Every row gives one point. To make a cloud, some directions were put in groups of two or more. Within a group, all points are equally far from the middle, so they leave a hole (a ring in 2 directions, a hollow ball in 3). The other directions are filled evenly. Then the cloud was stretched, turned, moved and blurred a little. How many holes are there, and how many directions does each take, smallest first?
(in the rows, 128 means zero)

Cloud (14 x 2):
[[ 94  91]
 [111 125]
 [ 97 129]
 [155 138]
 [107 123]
 [159 110]
 [ 70  93]
 [ 92 147]
 [ 86 149]
 [114  81]
 [175 107]
 [ 72 145]
 [155 149]
 [186 144]]
Holes: 0

Cloud (29 x 4):
[[ 96  68 153 171]
 [142  98 146 158]
 [ 68 129 130 135]
 [ 91 128 127 115]
 [157 160 145 103]
 [118  94 183 174]
 [161 172 113 104]
 [153  84 163 112]
 [131 106  80 145]
 [144  87 154 201]
 [131  96 120 178]
 [130 121 161 120]
 [103 140 150  96]
 [135 143 100 148]
 [213  99 145 148]
 [120 156 158 144]
 [103 149 106 181]
 [165  82 103 155]
 [ 94 135 127 133]
 [123 112 115 114]
 [121 165 112 131]
 [129 166 107 146]
 [ 93 160 153 161]
 [ 79  93 151 149]
 [130 107  86 142]
 [138 115 179 161]
 [171  55 154 183]
 [135  63 164 177]
 [102  76 128 179]]
Holes: 0

Cloud (49 x 6):
[[181 164  83 111 143 107]
 [156 111 151  65 120  89]
 [156 117  84 141 135  86]
 [117 130 103  74  85 120]
 [109 114 145 148 137 191]
 [137 137 172 109  73  92]
 [ 93 177 146 142  89 128]
 [123 121 101 154  98 160]
 [160 155 132 164  92 107]
 [118 127  70  92 122 126]
 [109 140 103 161 110 157]
 [134 200 141 102 102  93]
 [202 145  97  98 110 117]
 [138 190 117  85 133  79]
 [141  75  97 128 119 186]
 [143 104 147  64  83  90]
 [150 173 144 150  98  91]
 [151 109  78  76  91 123]
 [132 123  86  90 116 181]
 [162 126 122 126 195 126]
 [ 99 117 150 124 134 189]
 [118 110  75 133 137 181]
 [154 137 110 122 142  63]
 [150 163  70 132 171 126]
 [148 133  92  84  95 161]
 [120 133 155 170 183 139]
 [230 101 112 150 143 119]
 [143 103 102 160  89 151]
 [131 140 138 140 158  72]
 [151 157 135 166 107  90]
 [147  80  76 122 164 169]
 [143 125 115 174 115  95]
 [113 111 167 154 135 167]
 [128 139 134 169  95 109]
 [132  69 119 105 162 107]
 [ 95  85 136  89 120 124]
 [183 151  89  93 151 140]
 [171 178  94 142 160 123]
 [205  89 141 118 157  96]
 [139  96 123 103 164  82]
 [135 162  77  71 125 150]
 [129  65 137 147 148 101]
 [139 133  86 146 144  97]
 [151 161 142  85 122  66]
 [124 133  72 150 150 140]
 [ 99 170 116 168 140 112]
 [147 148  68  78 132 124]
 [165 191 121 122 111 103]
 [130  74 151 167 147 145]]
Holes: 2 (2, 3)

Cloud (79 x 8):
[[133 153 166 139  97 120 122  71]
 [ 79  99  87 144 155 110 118 112]
 [135 133 125 195 163 145  96  89]
 [173 136 125 165 129 128  92 159]
 [155 150 170 172  91  88 125  90]
 [141 155  95  75 115 205 109 132]
 [120 107  95 116 172 157 171 145]
 [186 129 148 146 132 181 145  83]
 [139 169  71 132 116  75  87 149]
 [134 111 139 162  81 194  70 125]
 [119 134 116 134  94 154  99 142]
 [ 84 155 143 110 139 128 123 123]
 [153 111  82 131 157  89  75 150]
 [134  65 163 121  67 100 109 137]
 [130 193  93 187 104 186  93 147]
 [188 120 183 152 125 110 148 140]
 [108 120 117 143 161 113  98 174]
 [128 161 111  96  98 140 117  75]
 [127 152 119 113 125  69 105 176]
 [171  64 134 171 154 103  95 126]
 [100 139 178 103  63 118 140 123]
 [141 167 135 164  78  94 144 121]
 [175 134  80 169 162 144 127 166]
 [ 88 144  92 203 153 123 102 116]
 [ 95 100 139 116  90 118 142 109]
 [ 84 117  76 155  89  94 147 121]
 [135  77 130 155 155  90 157 151]
 [147 100  83 120 145 134  73 162]
 [179 158 183 136 115 142 160 130]
 [157  91 195 116 105 118 122 110]
 [170 141 196 103 120 145  65 107]
 [132 129 103 166 148  85 167 138]
 [123 111 138 136  86  76 102 162]
 [ 97 108 123 107  87 152 145 149]
 [139  92  66 123 138 118 111 148]
 [ 94 116 134  91 168 176 144 120]
 [205 129 169 139  79 108 105 148]
 [135  54 113  97  90  95 107 143]
 [201 103 119 141 158 147  65 142]
 [135  95 139  89 107 108 124 211]
 [146  83  96 118 166 159 165 118]
 [114 107  88 190 127  92  69 134]
 [151 144  92 141  96  99 169 109]
 [133 125 167  95 162 157  89 141]
 [144 153 101 223 149 136 120 106]
 [145 114 158 150  87 133 121 127]
 [101 174 145 141 106  92 184 122]
 [ 94 123 144 105 140 161 151 162]
 [145 175  83 107  76 150 170 119]
 [ 84 141  92 149 121  84 133 150]
 [113 132 142 157  91 128  63 142]
 [146 174 113 107 133 164  86 138]
 [138 136  51 142  98  97 161 169]
 [ 94 172 119 131 100  98 175  98]
 [161 155 107  80  72 127  90 102]
 [158 127 157 164 107 123  40 139]
 [136 114  82 202 124 109 128 139]
 [141  86 179 130  98 121  76 137]
 [151 177 138 148 150 170 130 119]
 [163 115 168 126 136 119  86 173]
 [139  66 161 144 119  84 138 162]
 [163 143 137 194  65  89  98 117]
 [ 80 182  94 141 149  99 123 125]
 [173 133 129 153 128 159 146 141]
 [118  98 132 129 150 149 121 104]
 [ 86 174 155 111 152 135 110 158]
 [ 96 121  58 173 120 122 129 167]
 [115 157  96 216 140 126  75 116]
 [157 103 176 141  98 161 110 137]
 [118 167 124 145 108 163 166 164]
 [130 181 188 162 105  97 104 130]
 [ 77 160 133 157 166 149 128 169]
 [122  79 136 146 121 160 130 103]
 [144  62 143 118 122 107 124 133]
 [146 208 111 119  75 158 138 138]
 [146 150 135 138 156  48 117 162]
 [123 134 178 172  87 129 160 123]
 [165 112 179 128 118  93  89 139]
 [139 104 166 124 120  60 184 107]]
Holes: 0

Cloud (102 x 9):
[[123 161 148 177 130  65  94 113 152]
 [ 91 106  93 105 149  99 109  75 135]
 [160 118  99  92  97 110 142 110 115]
 [138 163 136 194 112 164 125 124 116]
 [113 148  58 147 141 127 138 126 130]
 [ 84 105 134 112 113  66  82 157  66]
 [121 158  90 135 145 114  98 178 114]
 [115 158  77 122 131  83 131 102  93]
 [ 61  92 102 122  78  98 109 114 132]
 [135 122 173 138 165 110 135 106  86]
 [151 162 136 156 191 107 104 102 162]
 [ 71 156 116 163  88 159 111 124 118]
 [110 153 150 146 119  90  58 197 119]
 [107  84 105 148  90 142 111  83 114]
 [117 181 132 105 116  80 105 132  63]
 [128 154 116 104 135 106  63 117 142]
 [117  79 105 135 104 157 120 175 116]
 [128 135  99 164 109  90 147 129 125]
 [ 72 152 156 108 122 126 160 112 128]
 [108 152 124 170 113  92  52 137 141]
 [116 149 174 173 122  99  60 113  90]
 [113  82 105 129 148 164 146 132 124]
 [ 85 107  77 104  97 157 118 146  55]
 [ 89  96 125 130  59  95 105 125  79]
 [115 133 125 138 122 100  70 198  56]
 [ 76 103 146 150 142  81  94  82 116]
 [ 89 171 137 148 156 139 137 137 110]
 [ 67 135  99  97 119  79 109 130 115]
 [149 144  71 139 114 134 122  62 169]
 [ 98 133 103 180  95 143 146 114  91]
 [ 93 170 139 112  98  46 118 119  98]
 [141 148 110 182 180 143 107  97 132]
 [173 164  90 106 129 149 102 147  94]
 [176 176 151 137 184  88 110  95 141]
 [146 154  89 135 103 162  96 175  64]
 [131 176 118 127 103 147 181  84 133]
 [104 134  98  95  91 160 144 128 156]
 [121 187 176 149 132  70 118 151 114]
 [160 194 147 145 134 145 133 100 172]
 [112 108 125  99 136  68 111 141  96]
 [144 178 122 168 167 155 134  97 101]
 [159 122 102 160 117 187  78 161  97]
 [109 119 158 169  87 152  80 181  96]
 [187 182  92 147 142 140 155  83 148]
 [ 40 125 139 157 107 130 100 155 112]
 [174 155 111 163 121 103  89 144  63]
 [146 149 114 190 159 139 112 102  96]
 [133 182 128 123 126 103  53 161 108]
 [135 152  89 135  86 160 120 134  54]
 [142 160  75 136 118  96  92 145  77]
 [118 115 142 141  75 110  80 194  97]
 [132 214 158 135 132  80 127  97 112]
 [141 148  76 143 110  85 136 143 105]
 [113 148 123 124  85 160  88  96 116]
 [ 76  92  95 127 119 176 158  84  71]
 [112 158 149 128 119 180 129  89 146]
 [102  97 129  91 121 111  92 130  67]
 [110 196 122 135 136  91 123  65 153]
 [127 120 128 126 102  99 166  70 129]
 [120  78  82 134 124 130 121 157 131]
 [118 153  75 173 118 161 144  98 113]
 [134  98 137 148 106 123 133 128  47]
 [114 157  66 131  79 102 117 135 136]
 [169 141 115 153 119  97  97 141 173]
 [106  83  71 106  81 111 121 145  89]
 [127 144 124 126  72 128 142 174  72]
 [105 123  88 163 118 180 123 182  94]
 [108  89 109 144  97 133  86 150 151]
 [ 55 131 142 140 105 121  85 156  47]
 [ 98 120 107 142  81 100 161  89  92]
 [ 84 121  82 130  55 110 119 124  85]
 [ 72  87  98 152 103 155 110 157  45]
 [ 68 107 141 125 100 159 111  81 123]
 [137 173 116  86 155  92 141  92 130]
 [110 136  94  88 141 119  89 110 134]
 [ 90 150 132 136  89  90  75 193 114]
 [ 97 134 147 140 132 165 115  75 159]
 [ 90 177 152 126 112 168 121 118 111]
 [ 91 128 126 122 123 152  79 101 152]
 [139 130  88  97 122 185 161 125 120]
 [134 190 123 152 111  98 133 140 156]
 [170 150  62 120 111 152  89 145 116]
 [106 158 103 166 166 133  98 142 133]
 [167 164 108 132  85 139  71 153 124]
 [ 85  90  94 139 137 135 170  75 103]
 [ 95 148 182 128 117  93 106 180  64]
 [129  88  81 150 130 100 125 116 135]
 [135 140 154 144  89  79  58 181 107]
 [107 141 153 177  95 161 117 173 104]
 [ 85 162 138 170  94  94  76 124  95]
 [131  94  95 158 138 127  65 132  93]
 [194 174 143 151 121 137 132  91 131]
 [109 127 201 125 133 101 116 124  80]
 [ 98 112 130 125 127 109 106 107 181]
 [141 147  93 153  99 157 108 199 116]
 [159 185 172 169 175  91 106 109 108]
 [185 151  97 154 150  83  87 141 116]
 [134 122 116 199 131 162 125 123 121]
 [157 117  91 154 156 167 140  90 168]
 [ 71 120 170 118 110 135 124  72  89]
 [ 50  96 156 110 111 137 104 141  69]
 [121 152 112 116 151 116  74 110 168]]
Holes: 3 (2, 3, 4)

Cloud (104 x 9):
[[107 137 167 178  87 125 145 178  87]
 [ 95 145 160 143 126 144 127 202 140]
 [ 88 179 130 151 100  93 147 129 129]
 [ 90  92 188 136  85 169 110 126 110]
 [108 123 116 116  95 132  73 184 113]
 [129 125 192  89 135 166 126 111 175]
 [111 140 212 125  99 161 151 156 168]
 [101 187  95 175 108 108 111 140  50]
 [129 133 120 139  80 118 119 179  75]
 [141  87  89 124 130  97  79 153 146]
 [178 172 154 140  80 127  69 141 147]
 [178 106 155 124 137 148 102 120 107]
 [126 143 135 191  79 207 158 135 108]
 [155  85 116  88 134  79 117 110 148]
 [159 180  53 156 133 140 133 124 109]
 [138 110 143 165 118  59 139 125 145]
 [ 53 132 136  78 176 109 146 118  94]
 [166 142 111 160  75  93  84 182 154]
 [187 132  80 157 117 129 115 104 128]
 [135 120 180 142 113  99 127  85  91]
 [145 128  95  75 143  96  88 103 159]
 [120 206  97 163 134  97 111 126 109]
 [154 159 113 121 149 176 138 111  39]
 [101 177 181 136 127 153 109 143 148]
 [158 134 175 155 103 183 148  90  68]
 [102 129 149  88 131 130  93  79  73]
 [173 125  87 148  80 146 120 142 111]
 [116 155 107 103 111  76  54 159 147]
 [124 137 173 168  99 173 119 168 176]
 [171 129  80 166 100 147  51 109 155]
 [149 147 197 173  97 169 150 112 114]
 [124 128 127 126 170 134  72  90 147]
 [123  98 187 157 126 153 158 137 170]
 [131 162 114 101 103 150  81 143  64]
 [126 104 169 144  90 138  83 167 192]
 [118 170 134  78  96 169  97 110 136]
 [110 145 118 131 133 170 173 159  83]
 [ 79 102 223 149 105 140 145 132 143]
 [100 123 133 148 137 105  83 121 173]
 [138 106 140  86 127 130 108  62 133]
 [166 102 125  90 122 167  99 132 153]
 [161 152 129  74 126 142  79 119 144]
 [152 139  79 173 119 132  65  94  83]
 [156 131 123 163  86 157  79 163  85]
 [113 214  89 147 137 122 121 140 119]
 [108  70 145  68 159 126 128  98 105]
 [124 125 127  54 125 114 103 145 144]
 [166 154 126 208  75 145 108 127 123]
 [ 90 182 141 164  92 108 144 116  93]
 [109 104 132 138 137 119 191 128  98]
 [142 126 172 183  82  66 125 176 173]
 [111 165 133 132 174 102 146 104 126]
 [ 71 123 166 167 104 119 142 126 136]
 [162 183 125 148 144 142 142  74 153]
 [189 122 114 148 156 144  96 101 106]
 [138 163 143 103 161 152 143 124 176]
 [122 132 172 126 139 183 146 156 144]
 [177 127  83 109 124 187  99 121  82]
 [122 128 103 107 125 195 148 115 137]
 [161 143 138 199 140 167 128 108 112]
 [165 114 164 139 112 154  66  97 174]
 [127 134 110 170 163  56 122 137 124]
 [ 99 108 123 165 149 120  89 152 160]
 [141 157 118 116  53 135  70 156 186]
 [ 67 119 118 128 107  99  86 150 119]
 [143 125 116 117 130  73  74  93 148]
 [161 129  92 149 163 135 117  91  68]
 [129 125 107 137 104  52  60 151 155]
 [134 114 197 115 113 124 123 124  73]
 [101 132 191 186 149 132 133 142 101]
 [ 84 188  90 114 112 186 134 136  92]
 [ 99 163  76 143 161 159 150 104  85]
 [162 113 112  95 142 138 125 121  81]
 [106  70 108 126 130  97  92 142 106]
 [116 130 114 113 164 180 130  82 125]
 [103 152 104 181 103 145 132 137 143]
 [ 96 122 117 175 127 119 153 182  85]
 [107 156  82  83 115 189 108 130  96]
 [ 86 115 146 139 159  95 164 110 133]
 [ 79 118 132  57 148  88 106 111  79]
 [ 92 106 148 151 111 121  87 129 149]
 [ 83 155 112 111 164  81 147 164 140]
 [129 151 134 119 103 170  60 162 121]
 [110 140 118 137  94  61  83 161  96]
 [146 112 129  86 167 169  93 116 131]
 [ 76 176  99 134 151 158 133  83  81]
 [139 105 145 177 109  77 124 135 123]
 [140 122 175  90 140  92 141 101  94]
 [133 159 162 124  89 100  96 144 100]
 [123 104 132 126 166  62 115 103  78]
 [147 127 130 169 176 148 137 136 148]
 [108 132 117 136 130  66 168 135 131]
 [121 107  95 101 162 142  93  85 106]
 [ 97 197 107 133 140 131 139 104 111]
 [113  77 112 102 130  80 103 117 134]
 [117 113  90 141  89 188  91 146 105]
 [142 152 167 204 114 170 124 139 144]
 [153 115 113  88 111 156  94 157 134]
 [169 100 101 143  86 109  90 139 159]
 [ 76 132 143 109 111  92  72 179 129]
 [112 174 162  94 138 134 138 110 173]
 [188 130 149 178 121 149  94 116 119]
 [105 155  80  99 119 201 143 110 104]
 [135 179 117 164  97  94  72 152  97]]
Holes: 2 (2, 4)

Cloud (92 x 9):
[[180 155 167 154 139 140 108  93 108]
 [122 123  83 152 140  78 169 112  98]
 [147 103 155  93 110 137 171  95 104]
 [120  97 109 169  97 101  95 145 152]
 [163 148 144  95 189 103 157 125 157]
 [130 193 150 131 190 101 133 106 115]
 [162 127 154  98 144 134 124  71 100]
 [ 87 130  83 164 122  96  96 125 130]
 [142 112 122 150 200 114  89 112 109]
 [147 129 167 147 203 106 123 182 125]
 [130  91 125  90 178  70 127  84 159]
 [ 93  73  96 167  81  85 136 155 131]
 [174 193 133 155 161 104 137  87 142]
 [101 127 104 144 141  47 135 108 167]
 [137 137 124  98 173 135 133  88 115]
 [155 156 190 147 118 126 106 151 160]
 [108 129  87 191 152 127 133 107  93]
 [115  94 124  73 148 116 120  81 149]
 [ 94 119 105 158  87  84 105 201 145]
 [173  77 133 116 104 132  97 144 149]
 [113  87  93 115  52 154 133 129 146]
 [116 129 140 138  84 116 214 136 118]
 [169  95 117 114  77 129  94 181 100]
 [133 148 116 115 165 153  85 109  83]
 [143  57 124  87  66 142 174 152 130]
 [101 125 196 128 151 111 157 125 109]
 [110  87 128 119  71 117 132 130 181]
 [121 139 107 109 139 128 184 132 131]
 [131 143 174 141 195  84 136 159 110]
 [137 160  76  93 133 101  95  88 151]
 [136 177 121 138  94 142 154 114 102]
 [ 99  95 198 131 121 124 173 159 131]
 [131 130 102 146 155  85  86 124 194]
 [113  54 129  72  84 158 142 123 142]
 [ 66  57 134 141 154 100 132 109 123]
 [108 111 122  98 147 106  85  99 113]
 [146 156 116 151 200 131  55  93  91]
 [ 90  85 186 136 132 103 124 176 135]
 [ 89 109  79 134 119  86 123 139 141]
 [109 103  86 165  91 114 173 117  88]
 [174 133 126 177 145 105 138 132 139]
 [136 157 114 153 155 143 113 183 115]
 [120 137 107 144 134  84 102 113 192]
 [120 122 198 141 167  91 123 172 119]
 [121  85  92 132  90  97 194  93 130]
 [131 143 194 131 160  88 113 170  90]
 [120 152  74 158 112 126 116 133  70]
 [159 113 153  95 123 130 132 135  83]
 [ 91 160 188 170 179 144  98 119  83]
 [114 110  77 160  94 117 123 126 110]
 [113 157 171  88 155  82 118 150 133]
 [153 131 136 147 205 106 145 132 149]
 [134 141 182 116 110 127  60 164 142]
 [162 129  85 140  90 124  74 169 117]
 [143 160 166 119  80 113 121 180 143]
 [ 57 147 107 147  90 103 141 125 135]
 [158  81 136  67 105 145 112 126 143]
 [138 157 194 107 132 126  70 123 154]
 [153  71 134 158 118 115 104 136 107]
 [147 163 185 140 112 114 132 126 118]
 [124 117 127 120 163 161 126 148 115]
 [110 150 143 142 195  62  64  93 130]
 [ 87 144 168 127 149 157  62 162 140]
 [135 142 138 158 167  88 173 171 153]
 [121  84 114 128 172 119 138 137 117]
 [ 99 147 142 198 133  81 167 163 119]
 [ 87 110 112 148  83  94 138 140 163]
 [112 115 126 167 191 135 112 100  77]
 [117 181 131 116 155  84 101 113 192]
 [108 191 143 158 161 113  96 129 168]
 [141 107  99  85  60 118 126 122 161]
 [ 69  88 150 102 121 105 129 118 123]
 [ 95 124 181  96 155 136 153 151 176]
 [142 193 152 134 201 110 127  86 120]
 [144  95  97 129  82 121 162 144 130]
 [ 81  88 181 162 154 131  95 123 145]
 [189 107 173  87 143 147 137 126 159]
 [182 113 119 136 110 124 110 122 147]
 [180 134 138  74 124 147  32 109 136]
 [183 126 157  65 170 138 125 110 157]
 [ 94 135 146 177 161  84 144 180 170]
 [123 135  79 120 138 138  89 113 149]
 [149 176 186 161 223 108  88 123 117]
 [ 83 152 137 168 190 107  49  83 117]
 [120 107 157 109  84  68 140 125 156]
 [144 119 129 126  75 194  92 151  77]
 [160 158 199 107 114 147  87 159 170]
 [123 113 146 126  91 106  86 117 139]
 [126 175  93 158 153 142 120  76  99]
 [127  95 143 118 106 116  69 134 122]
 [173 118 172  71 119 133 138 178 121]
 [122 152  83 156 106 109 146 124  66]]
Holes: 2 (2, 2)

Cloud (91 x 9):
[[ 62 147 124 103 145 104 151 199  97]
 [ 56 151 116 116 117  97 172 171 137]
 [141 132 108 103 110 132 192 146  95]
 [112 141 145 147 192 143 136 138 177]
 [128 105 147  83 115  88 179 202 123]
 [155 147 148 150  86 110 125 125 153]
 [ 79 143 121 128  91 122 171 122 134]
 [ 98 170 149  62 160  97 172 132 134]
 [133 140 137 137 153  61 164 160 164]
 [ 99 141 142  81  85 141 148 133  93]
 [133  98  86  73 111  99 154 142 161]
 [135 171  86 150 153  79 168 164 137]
 [106 175  93  63 144 124 117 127 159]
 [166 135 102 138 116  65 183 134 164]
 [111 150 169 153 100 118 141 156 105]
 [128 169  61 134 136 122 159 158 171]
 [ 75 146 187  75 127  91 151 177  64]
 [114 180 131 113 136  74 173 121 182]
 [130  97 160 121  78  76 147 149 134]
 [ 84 156 108 103 169 139 132 134 102]
 [130  86 119  61  91  91 165 140 143]
 [187 142 107 125 119 120 124 136 167]
 [140 140 119  75 159  93 122 106 110]
 [126 168  54 143 146 123 143 129 191]
 [110 153  90 126  97 142 136 160 132]
 [ 47 161 154 100 151  86 138 178  96]
 [ 85 183  83 110 180 113 135 164 156]
 [117 128 135 155 167 137 130 132  95]
 [127 133 117 175  92  74 147 150 149]
 [163 111 106 154 132 130 125  88 148]
 [123 160 107 168 141 104 151 175 114]
 [134 135 137 171 176  93 107 164 137]
 [183 149 105 129 127 138 133 113 172]
 [116 137 115 128 119  80 103 130  70]
 [142  93 166  86 124 119 122 152 101]
 [141 118  52 119 100  81 151 126 153]
 [120 146 130  55 121  72 119 115 122]
 [149 109  93 104 128 128 146 122 185]
 [ 82 129 113 145 131  79 135 158 177]
 [113 190 128 176 131 108 142 148 150]
 [100 157 110 130 132 106 168 183  84]
 [143 178  91 190 138 117 125 133 158]
 [114  93  81 136 120 105 140 102 152]
 [ 47 118 158  92 129  97 135 149 131]
 [125 123 116 158 104  89 150 153  71]
 [103 157 111 125 120  57 139 153  74]
 [ 77 176 118 141 162  83 157 131 104]
 [130 157 178 164 167 122 134 122 115]
 [ 93 152  95 125 101  94 189 181 101]
 [124 127 116 126 134  69 168 115 191]
 [158  77 121  98  89  82 174 146  85]
 [ 81 171 105  54 155 114 153 142 123]
 [105 114 123 103  65  69 159 167  50]
 [149 118 110 119 133  69 127 153  83]
 [111 145 175  83 140 110 107 186 122]
 [115 142 105 162 131 127 153  77 150]
 [125 156 117 111 204  97 117  99 180]
 [127 127 118 140 181  69 120 163 146]
 [ 94 147 124 153 137 141 124  86 169]
 [112 103 107 139 109  57 137 124  90]
 [ 47 121 145 108 145  71 133 144 118]
 [146 141 139 110 129 147 184 137 125]
 [179 148  95 118 115 131 135 146 163]
 [ 98 148 124 140 126 108 183  98 168]
 [119 204 134 128 128 102 161 123 172]
 [146 124 101 113 117 116 173 196 144]
 [171 175  83 102 115  88 164 133 137]
 [ 94 162 123 110 112  53 121 123  88]
 [ 76 174  93 112 127 139 147 142 138]
 [106 126 174 104 127  74 116 174 143]
 [ 84 142 102  56 121  54 134 166 120]
 [115 106 158 127 133  78 140  84 116]
 [ 79 181 122  47 150  96 144 139 131]
 [103 129 148 117 101  63  94 138  88]
 [122 135 129 160 146  63  88 119 161]
 [135  96 105 107 109 118 136 121  79]
 [133 161  94 146 159  84 147  75 188]
 [ 92 107 115  92  53  77 155 125  94]
 [103 172 122 131 135  78  89 108  99]
 [167 129 158 150 104 108 120 108 136]
 [ 84 135 127  39 115  70 162 145 135]
 [123 119 174 101  96  82 134 101  88]
 [139  90 153 137 147 108 150 173 113]
 [ 74  98 117  42  85  92 177 166 103]
 [ 76 118 134 107  76  77 182 181  62]
 [ 82 148 122 112 128  85 102  82 150]
 [125 124 159 133 140 144 118  95 163]
 [ 74 154 120  72 124 126 109 122 152]
 [ 99 194 122  98 123 117 112 100 127]
 [114 126 189 125 134 121 175 146 103]
 [135 170 110 113 149  90 174 104 194]]
Holes: 2 (3, 6)
